Rows are points. The points of each table are mixes of a few directions, plus a little noise. Count the directions of each table, and those that both share. Where both have some left over, give the other angles between the two spaces (their principal angles), to ten degrees, smallest first.
(in the rows, 128 means zero)

First (7 x 3):
[[219 169  85]
 [ 92 113 144]
 [ 61  97 160]
 [ 97 114 142]
 [118 123 133]
 [171 148 107]
 [138 133 123]]
Second (4 x 3):
[[ 86 109 148]
 [119 124 132]
 [212 166  89]
 [ 96 114 143]]
Directions: first 1, second 1, shared 1

First (10 x 8):
[[ 93 100  95 136 127 100  62 106]
 [ 90 179 107 116 164  92 126 139]
 [165  93  64 162 151 140 149  99]
 [ 96 159  67 132 176  91 137 127]
 [160 128 192 119  90 167 182 152]
 [113 120 126 140 110 127 186 140]
 [139 161 139  79 145 133  84 175]
 [197 136 186 127 134 169  92  94]
 [ 47  86 112 140  81  90 123 136]
 [178 120 192 133 104 170 140 113]]
Second (7 x 8):
[[145  90 137  83 143  74 151 120]
 [132 173 107 157  90 155 109 128]
 [ 81 164 133 203 144 229  94 146]
 [136 141 120 128 110 124 126 124]
 [121  95 144 113 161 116 138 132]
 [113 157 123 165 117 172 109 133]
 [169  76 132  49 131  26 166 113]]
Directions: first 5, second 2, shared 0; angles 80, 90

First (8 x 12):
[[102 157 104 126 186 125 129 104 115 141 135 128]
 [109  92 126 104 122 128 147 159 106 121 182 153]
 [164 122 100 104 141 141 109 133 114 110 173 133]
 [143 123 151 103 126 157 139 109 142 146 116 131]
 [112 164 140 107 120 153 159 117 173 171 103 113]
 [159 121 152 137 113 115 107 101 127 118 108 138]
 [135 163 114 123 113  89 114 109 143 138 143 135]
 [101  85 133 222 101 113 121 191 103  78  68  97]]
Second (8 x 12):
[[187 118 139 154 125 140 122 156 136 144 104 139]
 [143 131 139 171 137 120 123 154 128 148  96 140]
 [165 147 166 146 131 114 106 115 144 165  95 162]
 [163 118 117 121 122 132 157 123 137 140 130 122]
 [110 117 107  93 107 144 118 100 121  74 153  93]
 [  7 141 111 150 151  99 131 141 100 108 132 112]
 [141 132 145 123 139 141 115 154 130 150 138 157]
 [108 121 100  64 112 137 153  80 129  97 174  99]]
Directions: first 6, second 5, shared 3; angles 70, 80

First (8 x 20):
[[122 148 113 120 120 131 133 130 125 123 141 130 147 125 133 137 133 126
  109 127]
 [122 151 109  74 127 123  96 140 128 132 182 123 191 158 113 125 155  97
   79  99]
 [133 162  82 149 135 151 135 134 120  81 156 142 171 103 137 160 137 124
  110 112]
 [ 96 119 188 122  74  93 181 104 135 211  67 109  39 140 151 103  99 173
  153 200]
 [127 114 148 198 112 134 188 107 126 129  56 135  45  84 157 141  93 178
  183 183]
 [143  54 190  70 159  98  59 135 143 177 123 106 110 190  85  63 134  97
  147  94]
 [156 103 111 109 181 141  61 148 130  89 168 132 182 146  94 118 151  82
  120  60]
 [125 174  81 179 114 155 174 124 116  84 130 145 139  79 157 177 122 150
  122 148]]
Second (11 x 20):
[[102  81 154  94  46 114 152 100 210 141 130 132  88 209 184 127 121 142
  161 187]
 [116  47 156  92  49 122 137  99 239 118 136 145  79 234 194 128 124 137
  190 184]
 [168 221  91 111 197 142 116 169  61 116 177 170 146  71 117 162 153 154
  100 124]
 [ 93 144 129 135  90 117 155 115 121 152 111 101 141 120 128 123 118 124
   99 136]
 [180 187 114  99 201 137 104 167  82 122 170 178 113  98 122 150 152 160
  133 134]
 [131  46 137 125  92 137 116 108 213  89 133 139 111 199 163 127 126 114
  181 136]
 [ 88 139 120 165 106 123 150 113 103 141  96  81 169  94 102 116 113 102
   84 101]
 [127 157 104 138 137 137 131 134 108 114 140 128 157 103 121 142 133 123
  105 114]
 [120 132 112 169 148 136 123 128  95 115 109 101 171  86  93 121 122 100
  100  81]
 [101 126 140 139 104 116 145 116 121 155 102  99 131 122 119 113 116 122
  112 128]
 [180 128 153 140 237 124  80 160  55 147 105 134 101  73  67  99 130 131
  144  85]]
Directions: first 3, second 4, shared 2; angles 90

First (11 x 32):
[[131 123 122 125 106 141 159 135 133 121 117 118 108 145 125 128 133 118
  129 141 109 100 128 109  91 142 129 129 155 137 144 124]
 [135 121 130 105  78 156 163 130 133 106 106  87 108 133 118 143 130 108
  116 156 117  96 122 115  63 164 130 140 168 147 160 138]
 [127 126 118 141 131 126 149 137 132 134 128 144 113 150 131 117 133 128
  138 126 107 109 132 109 122 122 128 120 139 127 129 115]
 [132 125 133 110 100 144 138 125 129 114 117 100 123 121 121 141 127 117
  118 143 131 119 123 129  96 150 129 137 145 139 145 138]
 [132 124 130 114 100 144 146 129 130 115 116 104 118 129 122 137 129 117
  121 144 123 111 125 122  92 148 129 135 150 139 146 134]
 [121 134 127 149 174 102  94 126 123 148 148 165 148 123 137 115 125 147
  139 102 139 159 133 141 189  95 126 118  91 110  98 120]
 [121 129 107 170 172 103 141 143 133 156 143 189 114 167 142  95 136 143
  156 104  96 116 140 101 165  89 127 104 119 112 105  96]
 [125 133 137 126 147 117  92 119 122 133 138 132 152 105 130 132 122 137
  124 117 153 161 127 152 164 118 127 130 100 120 113 136]
 [123 140 153 115 166 107  39 103 112 133 150 125 188  65 130 144 112 148
  113 106 195 210 122 191 207 111 126 138  62 112  96 154]
 [124 131 126 141 153 114 112 128 126 140 139 150 137 127 133 120 127 138
  135 114 132 143 131 133 161 109 127 122 109 118 112 122]
 [135 120 125 112  80 155 174 135 135 109 106  95 100 144 119 137 133 108
  121 155 106  86 124 105  60 160 130 135 173 147 161 131]]
Second (9 x 32):
[[128 127 115 137 134 129 142 128 133 133 121 135 120 139 127 121 134 125
  138 147 109 109 133 109 117 130 128 119 147 130 118 120]
 [131 116 126 117 130 156 100 155 120 129 114 124 163 126 122 130 119 133
  126 170 138 126 145 112 122 132 135  98 134 118 148 113]
 [124 147 135 139 124  89 161  91 139 126 150 132  82 127 135 129 139 122
  129  63 120 136 103 158 141 120 119 172 114 143 102 152]
 [132 112 134 108 127 163  85 163 113 125 114 119 179 118 121 135 114 136
  117 170 152 139 149 119 125 133 135  95 122 112 161 115]
 [130 119 128 119 129 149 105 149 120 128 118 124 155 126 123 130 120 133
  125 157 138 130 140 119 124 132 133 107 129 121 144 118]
 [128 123 129 123 128 139 116 139 123 128 123 127 142 126 126 129 124 130
  126 143 134 129 135 123 127 129 131 117 128 124 137 122]
 [120 165 111 176 132  44 234  47 165 134 159 151   7 152 145 111 164 108
  155  35  66  97  82 146 132 117 109 202 145 164  50 158]
 [129 123 133 119 127 139 110 140 121 126 125 124 147 122 125 132 122 131
  122 138 140 136 133 129 128 129 131 119 122 124 141 125]
 [130 123 141 113 124 143  98 142 117 123 128 119 156 114 125 138 118 132
  115 129 153 149 134 140 135 128 131 122 109 120 150 129]]
Directions: first 2, second 2, shared 0; angles 30, 80

First (11 x 32):
[[114 108 132 139 105  80 164  95  89 126 150 102 101 105  89 143 127 111
  129  72 104 103 146 139 104 167 123 162 157 168 150 153]
 [159 120 150 147 130 179  87 146 129 129 101 167 171 124 100  85  79 117
  154 139  88 107 114  97 125  60 118 105  30 106 130 107]
 [165 120 149 150 134 186  82 148 130 133  98 170 176 124  98  82  76 116
  160 139  84 110 114  92 128  49 118 101  16 102 130 105]
 [ 94 137 105 101 129  82 167 115 136 124 154  89  88 135 167 171 185 144
   96 127 178 154 139 158 133 198 141 149 233 146 119 141]
 [102 143 110 102 134 102 149 125 144 125 141 104 100 141 169 157 171 146
  101 144 176 156 131 149 141 173 142 136 205 128 113 131]
 [ 99 136 109 106 125  83 163 112 129 123 152  94  89 132 157 164 172 140
  100 122 164 148 138 155 133 192 139 149 217 146 127 144]
 [102 119 120 123 113  75 173  98 108 125 157  92  91 116 122 162 153 123
  112  89 135 124 148 150 114 188 131 161 198 165 137 153]
 [111 156 102  95 149 130 131 147 174 128 126 120 118 159 197 151 174 158
  102 182 196 180 119 144 161 152 143 113 194 104  97 115]
 [136  88 158 160 100 102 146  93  64 128 141 119 123  88  48 117  85  90
  151  53  54  71 146 120  87 129 108 161  84 170 165 154]
 [169 148 136 132 160 224  52 182 185 133  77 191 192 158 158  80  93 146
  148 205 134 147  94  92 163  22 129  68  22  60 102  80]
 [154 119 148 146 130 165  97 140 124 132 109 159 158 123  98  95  87 116
  151 126  88 107 120 105 123  77 118 112  49 113 133 117]]
Second (8 x 32):
[[140 157 141 117 119 164 100 179 168 156  89 137 163 203 157 129 132 136
  159 192 143 176  82  93 175  80 143  88 111  74  93 113]
 [113 106 122 139 126 109 147 102 102 111 150 120 108  94 108 121 122 118
  115  91  99  87 165 147  97 160 110 145 120 164 158 147]
 [176 121 165 150 118  82 130  97  87 158 134 130 128  78  58 170 110 118
  161  67 155 158  72 110 134 109 159 187 164 129 107 117]
 [150 145 153 133 104 206  78 203 167 155  69 156 200 223 137  84  93 120
  180 201  77 143  87  68 166  32 122  52  18  63 112 112]
 [114 121 136 128  97  87 159 115 104 139 139  97 109 147 109 154 138 115
  139 100 112 127 128 124 125 161 130 148 166 146 135 150]
 [114 130  87 115 176 183 104 141 172  90 129 158 130 112 185  83 133 152
   85 176 140 100 176 159 116 125 107  84  85 121 142 113]
 [112 101 122 141 119  64 173  72  77 113 169 102  82  68  88 148 135 114
  110  52 117  93 160 158  89 191 120 185 175 186 157 153]
 [107 136  92 108 166 122 134 115 152 107 148 127 100  99 177 134 165 153
   81 143 184 138 154 168 124 172 132 133 178 136 127 122]]
Directions: first 2, second 4, shared 2

First (11 x 32):
[[154 131 140 131 134 107 124  92 141 130 102 140 143 109 117 131 156 116
  147 158 134 117 138 130 151 134 104 142 107 157 117 149]
 [ 39 119  87 119 107 201 141 249  81 120 213  91  77 192 160 115  33 170
   65  25 107 163  96 121  52 107 207  81 203  30 164  56]
 [140 129 133 129 131 118 126 111 135 129 116 134 136 120 124 131 141 123
  136 143 130 123 133 129 139 132 116 134 118 142 122 138]
 [138 129 133 129 131 120 126 114 133 130 119 132 134 121 125 128 139 123
  135 140 130 125 132 128 137 130 120 134 120 139 124 136]
 [127 128 128 128 128 129 128 129 129 128 129 127 128 129 129 129 128 128
  128 129 128 128 128 127 127 127 128 128 128 126 128 128]
 [169 133 148 133 138  94 121  71 150 133  87 145 153  98 112 134 173 107
  158 177 137 112 144 131 164 137  91 150  94 175 110 161]
 [ 49 120  92 121 110 192 139 236  88 122 206  94  81 185 158 117  43 165
   72  37 110 159  99 122  62 110 198  86 194  41 160  65]
 [168 133 146 133 137  96 122  71 149 132  90 145 152 100 113 134 172 108
  157 175 138 112 144 131 162 137  92 149  94 173 113 162]
 [178 134 151 133 140  87 120  58 154 132  79 150 158  91 109 135 183 103
  164 187 140 108 147 133 171 140  84 156  85 185 107 169]
 [ 61 119  97 121 112 183 137 219  92 123 194 100  89 177 152 118  57 160
   80  50 112 155 102 123  71 112 187  92 185  54 155  73]
 [180 133 152 133 141  85 120  56 156 133  76 150 159  90 109 136 185 102
  165 190 140 107 147 132 174 140  81 157  84 187 106 170]]
Second (11 x 32):
[[103  97 119  62 188  85  61 125  58 166 120 167  79 145 157  87 122  88
  152 171 178  89 106 158 113  95 154 162 164 148  94  83]
 [123 146 132 155 112 145 143 126 152 125 136 120 138 136 119 129 119 127
  128 105 118 126 129 118 129 122 121 118 107 121 137 151]
 [103 106 119  76 181  95  73 126  69 163 124 165  85 150 160  91 118  87
  150 160 168  93 109 154 114  97 153 155 149 140  98  96]
 [ 93 159 156 166 152 170 163 140 140 117 146 153 137 181 182 133 118 109
  123 102  96 118 144 126 150 116 164 131  65  98  96 173]
 [117 113 117  92 150  99  79 120  90 162 124 142  97 130 126  97 116 103
  149 149 170  97 109 142 105  99 129 144 159 147 121  99]
 [134 112 119 106 138 111 107 125 109 133 122 132 116 117 127 122 133 127
  130 143 141 125 123 135 123 131 130 136 148 138 123 109]
 [150 146 114 168  47 139 133 107 181 133 129  77 151  88  44 132 111 147
  130  94 133 131 119  98 101 118  65  96 140 140 189 143]
 [179 117 120 138  78 123 153 128 162  98 116  85 156  70  79 162 154 185
  108 131 109 178 141 113 130 179  92 106 155 130 167 117]
 [ 73 122 138  87 215 118  91 138  60 160 135 197  82 198 215  91 112  65
  147 155 152  80 115 161 136  85 189 168 110 123  60 119]
 [165 155 157 196  95 186 246 154 199  47 132  98 195 123 154 205 170 197
   73  98  32 206 179 105 185 213 136 102  68  83 132 181]
 [173 139 119 168  48 139 156 119 188 108 125  71 167  73  52 155 134 174
  115 101 114 162 134  98 117 156  73  93 140 134 188 141]]
Directions: first 1, second 3, shared 0; angles 80

First (10 x 32):
[[ 89 151 132  96  37 175 125 137 155 110 145 121 104 229  74 150 160 144
  166  80 131 211 122  45 124 229 119  39 101 170 127 196]
 [105 100 104 140 186 121 114 148 146 144 109 130 177  84 144 125 130 127
  111 154 116  76 143 140 155 101 119 183 121 108 104 106]
 [109 140 137 129 132 138 119 125 136 127 131 121 134 125 128 121 129 129
  121 122 135 138 131 120 125 135 134 122 112 122 135 138]
 [120 111 129 143 125 107 127 132 134 123 112 127 111 125 129 122 126 139
  140 154 111 158 128 121 125 142 140 113 122 133 118 100]
 [107 156 101  90 179 198 110 139 143 154 156 129 229 116 126 145 145 100
   83  69 165  10 144 133 165  90  81 205 124 100 132 205]
 [229 100 128 136  86  65 175 113  72 116 122 150  48 139 136 137 106 126
  161 158 106 144 104 173 105 100 135 110 196 155 128  71]
 [153 164 144 108 108 151 137 108 108 125 156 127 120 144 125 131 124 115
  119  88 156 119 120 139 114 116 123 121 140 127 157 165]
 [116 107 137 155 124  93 126 130 134 119 105 124  96 118 134 115 121 145
  144 168 105 181 127 122 118 147 153 102 116 133 118  83]
 [122 152 134 121 157 151 119 119 127 137 142 123 160 106 138 123 125 115
  100 106 152  87 133 144 131  99 122 159 122 106 144 152]
 [130  98 133 162 145  80 129 129 126 124 100 128 101  95 146 111 114 141
  136 181 102 157 128 143 120 121 153 126 127 124 116  65]]
Second (9 x 32):
[[219 111 106 106  86 110 171 127  84 126 140 155  93 164 118 158 124 115
  154 118 121  96 110 156 128 105 101 131 198 158 123 126]
 [ 35 145 152 151 173 148  85 130 174 131 117 101 164  91 138  96 131 141
  102 138 136 162 148  99 128 152 156 124  56  97 135 132]
 [195 116 111 111  97 114 159 126  95 127 137 148 103 154 121 150 126 118
  148 121 122 104 114 148 127 111 108 131 180 149 123 125]
 [226 110 103 102  82 108 173 126  80 125 141 156  90 168 117 161 125 114
  155 117 120  93 107 158 128 104  98 131 203 160 122 125]
 [ 98 134 136 135 142 134 114 129 143 129 125 119 139 116 131 119 129 131
  120 131 130 139 134 119 128 136 136 127 105 119 130 129]
 [226 110 103 103  81 108 174 126  80 126 140 157  91 167 117 161 124 114
  156 118 120  92 108 158 128 103  99 130 204 160 122 124]
 [  7 150 158 158 184 154  72 130 187 131 113  94 174  80 141  88 133 144
   94 141 139 171 154  92 127 158 164 125  36  89 136 132]
 [ 30 146 153 152 173 148  83 130 176 131 116 100 164  89 140  96 132 141
  101 139 136 163 148  99 128 153 157 124  54  96 133 131]
 [115 131 131 131 134 131 122 128 134 128 127 124 132 123 129 124 129 129
  124 129 129 132 131 125 128 131 132 128 119 124 128 129]]
Directions: first 4, second 1, shared 1

First (11 x 32):
[[ 59 160  92 149 110 144  85 132  76 128 183 103 133 128  87 111 163 137
  148 118 164 130 128 130 188 118 141  89 162 156 113 118]
 [ 86 157 122 134 123 115 112 137  86 132 173  92 130 128  89 114 149 128
  140 112 154 115 119 133 180 125 126  87 138 136 116 119]
 [107 139 179 143 142  13 145 147  82 151 161  59 135 102  61  79 136 143
  137  82 142  75  80 107 167 123  96  65  98  96  70 160]
 [ 99  65  40 201  77 218  60  91 152 119  87 220 141 103 178 100 153 176
  131 168 103 183 147  88  46  99 174 205 207 174  97 167]
 [130 124  79 124 111 222 104 112 155 110 113 180 125 147 174 160 130 120
  124 164 123 171 165 144 107 130 156 172 162 160 168 103]
 [118 115 149 154 129  64 131 133 109 143 133 105 135 104  98  90 133 149
  132 106 127 103  98 102 126 120 113 109 119 110  81 163]
 [178  95 105 113 124 206 132 107 191 112  70 200 123 141 202 167 106 119
  111 169  95 168 162 136  58 133 148 200 139 139 170 118]
 [135 204 175  54 165 103 167 157 101 125 181  57 115 167  90 173 114  77
  129 106 164  97 134 183 222 156 102  61  79 111 183  66]
 [130 120 155 138 135  72 141 133 119 139 128 107 130 112 107 105 126 137
  128 111 125 105 104 113 126 124 112 113 110 108  99 151]
 [192 124 144  81 146 167 163 124 183 116  88 158 117 154 181 182  94  99
  110 152 107 144 155 155  95 147 128 168 102 121 188  99]
 [176 109 170 116 146  84 165 130 155 135  96 126 125 121 140 129 102 126
  115 123 106 112 116 121  93 134 110 139  94 100 125 143]]
Second (8 x 32):
[[207  52 181 161 160 140 146 139  81 148 135 142 127 133 167  96  77 181
  173 140 118 120 104 113  99 120 116 118 111 101 168 155]
 [113 160 110 109 135 214 105 140  69 119 193 118 122 170 128 153 128 122
  162 143 171 144 154 170 202 132 141  88 148 155 201  71]
 [ 56 210 106  89 104  44 135 124 190 117 102  92 129 107  67 147 179  67
   68  91 129 112 131 130 149 139 122 134 118 134  53 122]
 [112 124 103 137 107 115 120 114 172 121  89 151 131 109 131 125 146 121
  101 128 109 137 132 113  88 122 138 165 140 137  86 147]
 [136 105  93 145 124 245  95 123  89 120 156 165 125 158 170 139 119 154
  166 165 144 165 153 147 138 122 153 132 168 158 194 103]
 [ 88 193 146  90 126  15 156 135 167 128 114  73 128 108  64 135 157  79
   81  86 127  90 113 127 154 142 105 109  94 113  63 128]
 [133 105 137 144 117  50 146 113 187 134  65 142 133  88 126 106 134 130
   92 114  88 115 109  89  59 123 119 167 113 108  55 179]
 [179  78 148 148 153 203 122 137  62 135 166 145 127 156 167 120  88 173
  183 151 140 138 129 139 137 123 131 105 133 126 203 120]]
Directions: first 3, second 3, shared 2; angles 80

First (10 x 32):
[[ 86 161 235 144 153  95 145 146  98  94 103  99  98 120 198 236 117 109
  144 127 139  79 115 173 132 142 107 107 123 104 125  70]
 [160 116 179 134 158  89 110 138 107  88 122 112 119 100 154 156 134  77
  144 155 103 123 115 156 159 145 123 131 133 125  88 103]
 [166 109 151 146 157 130 103 149 100 106 133  98 124  74 106 112 166 105
  135 146 109 140 100 143 118 136 137 149 114 134 101 116]
 [140 114  42  96  94 127 131  97 175 155 140 178 151 178 112  74  96 136
  116 127 122 153 164  90 159 118 133 123 152 140 134 175]
 [146 111  52 115 105 153 124 114 153 157 145 152 146 143  84  60 128 149
  115 123 127 157 141  95 122 116 141 138 133 142 138 169]
 [ 49 170 115 115  91 147 173 110 154 166 118 151 127 193 155 165  87 185
  115  89 171 101 155 113 108 113 115  98 131 115 185 134]
 [164 107 119 130 139 123 109 132 123 117 135 125 133 106 110 100 143 108
  130 144 109 145 120 127 137 133 136 141 128 136 107 134]
 [160 110 129 123 138 105 113 127 129 111 130 134 131 119 134 120 128  97
  134 147 107 136 128 132 156 136 128 132 138 132 100 129]
 [108 134  97 136 114 173 135 131 129 157 136 123 133 127  93  97 143 171
  117 107 148 135 123 111  85 115 136 136 113 132 158 144]
 [100 145 158 140 132 139 139 139 114 129 120 110 118 122 137 158 134 145
  129 116 144 111 118 139 103 126 124 124 117 120 144 111]]
Second (9 x 32):
[[ 98 151 159 112 151 129 139 170 139 197 154 128 164 182  87 157 114  76
  164 129 174 111 133 132 131 119 136 106 106 140  67 144]
 [174  86  89 135 109 136 114 114 110  85 113 120 110  58 124  52 165 158
  128 156  97 146  97 121 122 137 124 158 144 142 155 115]
 [138 117 123 124 129 133 126 142 124 140 134 123 136 118 105 101 141 118
  146 143 135 129 114 127 127 128 130 133 126 142 112 129]
 [ 90 164 157 127 139 119 139 127 143 148 134 137 134 182 148 198  94 116
  115  98 144 115 159 134 133 122 129 104 119 108 121 136]
 [130 132 118 143 113 120 125  85 128  72 106 135  95 114 185 150 116 172
   81 105  93 136 146 128 128 132 122 133 144 101 186 118]
 [188  68  84 125 115 146 112 144 104 117 127 112 130  47  76   7 187 132
  166 185 114 147  71 118 120 136 128 165 136 169 118 120]
 [131 129 121 137 118 124 126 102 127  94 114 132 108 118 161 139 122 155
  100 115 107 133 138 128 128 131 124 132 138 112 163 121]
 [114 144 137 132 128 122 131 115 134 120 124 133 121 146 153 163 111 136
  109 109 124 125 146 130 130 127 127 120 129 112 143 128]
 [ 89 162 163 118 148 124 140 152 143 180 147 133 153 189 114 184 102  91
  142 112 164 111 148 134 133 119 133 101 110 124  88 142]]
Directions: first 3, second 2, shared 0; angles 30, 90

First (10 x 32):
[[130 148 136 122 133 117 130 154 117 148 122 112 160 116 116 141 123 125
  125  92 137 138 119 142 144 119 108 128 152 140 132 148]
 [135 187 152 111 142  96 133 205  96 187 109  81 221  93  93 167 115 120
  120  23 153 157 103 170 175 101  70 127 198 164 139 187]
 [126 112 121 133 124 137 127 107 137 112 133 141 103 138 137 117 132 130
  130 156 121 120 135 117 115 135 144 128 109 118 125 112]
 [122  81 109 142 117 154 124  67 153  81 143 165  54 156 156  97 138 134
  135 212 108 105 148  95  91 149 174 129  72  99 119  81]
 [133 171 146 116 138 105 132 184 105 171 115  94 196 102 103 156 118 122
  122  52 146 149 110 158 162 108  86 127 179 154 136 171]
 [132 163 142 118 136 109 131 173 109 163 117 100 183 107 107 151 120 123
  123  66 143 145 113 153 155 112  94 127 169 149 134 163]
 [122  77 107 143 116 156 123  61 156  77 144 168  47 159 158  94 139 135
  135 219 106 103 150  92  88 151 178 129  67  97 119  77]
 [121  72 105 144 115 158 123  55 158  72 145 172  40 161 161  91 140 135
  136 227 104 100 152  89  84 153 183 129  62  94 118  72]
 [135 188 153 111 142  95 134 206  96 188 109  81 222  92  93 167 115 120
  120  22 153 158 103 170 175 101  70 127 198 164 139 187]
 [122  81 109 141 117 153 124  67 153  81 143 165  54 156 156  97 138 134
  134 211 108 105 148  95  91 149 174 129  73 100 119  82]]
Second (11 x 32):
[[103 163 146 137  95 131 147 144 100  91 135  89 136  71 132 171  63 114
   63 146 147 176 150 145 176 121 147 121 101 127 128 152]
 [113 134 176 118 158 127  89 110 158 156  66 133 140 228 190  99 125 112
  179 191 103 186  81  76  91 126 140 143 131 122 128  43]
 [117 133  92 143  50 162 155 106 134  74 199  81  93  32 136 167 100 121
   33 156 155 112 170 132 178 124 178  80  86 118 115 164]
 [154 142  74 123  77 145 143 145 149 158 203  74 155  43 103 157 166 130
   79  48 164  63 135 145 170 108 122  68 168 148 116 197]
 [114 148 169 136 182  78 159 187  32  94  79 169 143 105  59 151  63 141
  134  88 126 175 156 202 146 140  77 201 118 134 155 179]
 [123 117 145 127 152 125 116 114 131 125  99 154 116 176 143 107 127 128
  159 162 110 144 118 112 100 136 132 150 117 119 131  91]
 [141 160 112 120 109 121 141 170 118 159 158  84 176  64  97 161 134 126
   95  47 157 112 128 160 171 109 100 102 171 151 129 191]
 [156  82 103 122 168 125 111 106 154 159 125 181 109 186 116  78 199 147
  199 110 106  67 114 113  70 140 109 141 148 126 126 105]
 [133 102 121 127 137 139 111  96 158 134 124 150 105 175 151  97 157 131
  160 161 111 110 117  95  93 135 141 127 121 117 123  89]
 [121 130 168 115 163 124  88 114 162 169  70 138 146 231 181  93 140 116
  189 172 103 170  77  80  84 126 132 141 145 125 129  50]
 [133 104 102 140 123 132 147 116 111  92 153 155  88  97  99 126 130 142
  117 128 127  93 161 148 126 142 132 136 102 119 130 151]]
Directions: first 1, second 4, shared 1
